Each row of a before or after table is a point. The points were changed in one or more steps. Then noise was added and the rows were shuffled. The steps act on columns, c1 being the first. Name the steps. A step turns or swaps two columns, mirrors them in a line or flattens them onto one, adds a multiple of one to another, or multiplies or shifts one. Angles are multiples of 10 degrees, from the lower column toward the higher: turns from -170 to 170, lines from 10 to 170 but not 90. Use the fewest steps. Two steps may share a column if one is a turn and the other turns, adds or multiplies; they go together, in the order done. Otherwise the lowest column goes first.

Before, 10 rows:
[[ 18 -14 -21]
 [ 17 -43  53]
 [-16 -19  64]
 [  5 -12  -3]
 [ 21 -55  -5]
 [ 40   0 -18]
 [  3  36   7]
 [  6  18 -25]
 [ 36   3 -42]
 [ 18  39 -28]]
After, 10 rows:
[[-11  33 -42]
 [ 22 -10  63]
 [ 44  38  -7]
 [-14  37 -17]
 [-41   4 -30]
 [-34  -8   7]
 [ 34  32  52]
 [ 11   7  -4]
 [  7  21 -20]
 [-18   1 -25]]
Steps: turn c1 and c2 by 110 degrees

Before (10 x 6):
[[ 13  -4  11  -5 -22 -95]
 [ 14  15 -90 -24 -16  11]
 [-30   8  11 -21  27   7]
 [ 10  -7  15 -17   3   8]
 [ 10 -17  11  -5  -4 -20]
 [ -6  18   6 -24 -13   7]
 [ 12   8 -35   3  -9   5]
 [ -1 -59 -16 -20 -21   5]
 [-40   3   7   0   4   7]
 [  2  13  16 -15 -13  10]]
After:
[[-15  16 -88 -23  -5  10]
 [-12   9 -35   0  -5   5]
 [-10 -15  13  -7   0 -18]
 [-11  -5  16 -15   4   6]
 [ 40   1   7   2   1   8]
 [-11  -5  12  -5  -7 -92]
 [ 27   7  11 -20  12  10]
 [  4 -62 -14 -21  -7   6]
 [  7  18   7 -25  -4   5]
 [ -1  11  15 -16  -4  10]]
Steps: multiply c1 by -1; multiply c5 by 0.4

Before:
[[  6 -24 -24 -27   7 -41  31 -15 -13]
 [  1  -9  31 -23 -48 -49 -42 -25  36]
 [-32  26  13   1 -40 -22 -28 -13 -25]
 [ 34  28  34  43 -35 -31 -24 -11 -24]
 [ 11 -37 -27  43 -13 -41 -19  57 -12]
 [  3 -19  34  12  11 -16  43  -5 -22]
 [-11  29 -32  -6 -60 -25 -11  30  31]
 [ 26   2 -17 -18  28 -18  30  53 -23]
 [ -5 -24   4  48  19 -50 -35 -12  30]
 [ 15 -26 -40  14  14  25 -15  21  36]]
After:
[[-47  -3 -14   3 -44  12 -38 -23 -11]
 [ 29 -20 -33  18  18  21  16  38  23]
 [ -1 -39   6  30  24  17 -59  29 -11]
 [-29 -15  16  16  12 -46  -1 -22  -6]
 [ 33  22  -8 -16 -77   1 -28  31  27]
 [-30   8  14  -7 -65  20 -59  35 -25]
 [ 19  -3 -19   3   7 -44 -29 -12 -10]
 [  6  15  32 -11 -52  19 -30 -23 -15]
 [  1  11 -31  -8  33 -32  -7 -23  50]
 [ 17 -44 -22  37 -16   4 -45 -13  56]]
Steps: mirror c1 and c3 in the line at 120 degrees; flatten c2 and c4 onto the line at 140 degrees; multiply c5 by 1.3; turn c6 and c7 by 70 degrees; swap c8 and c9
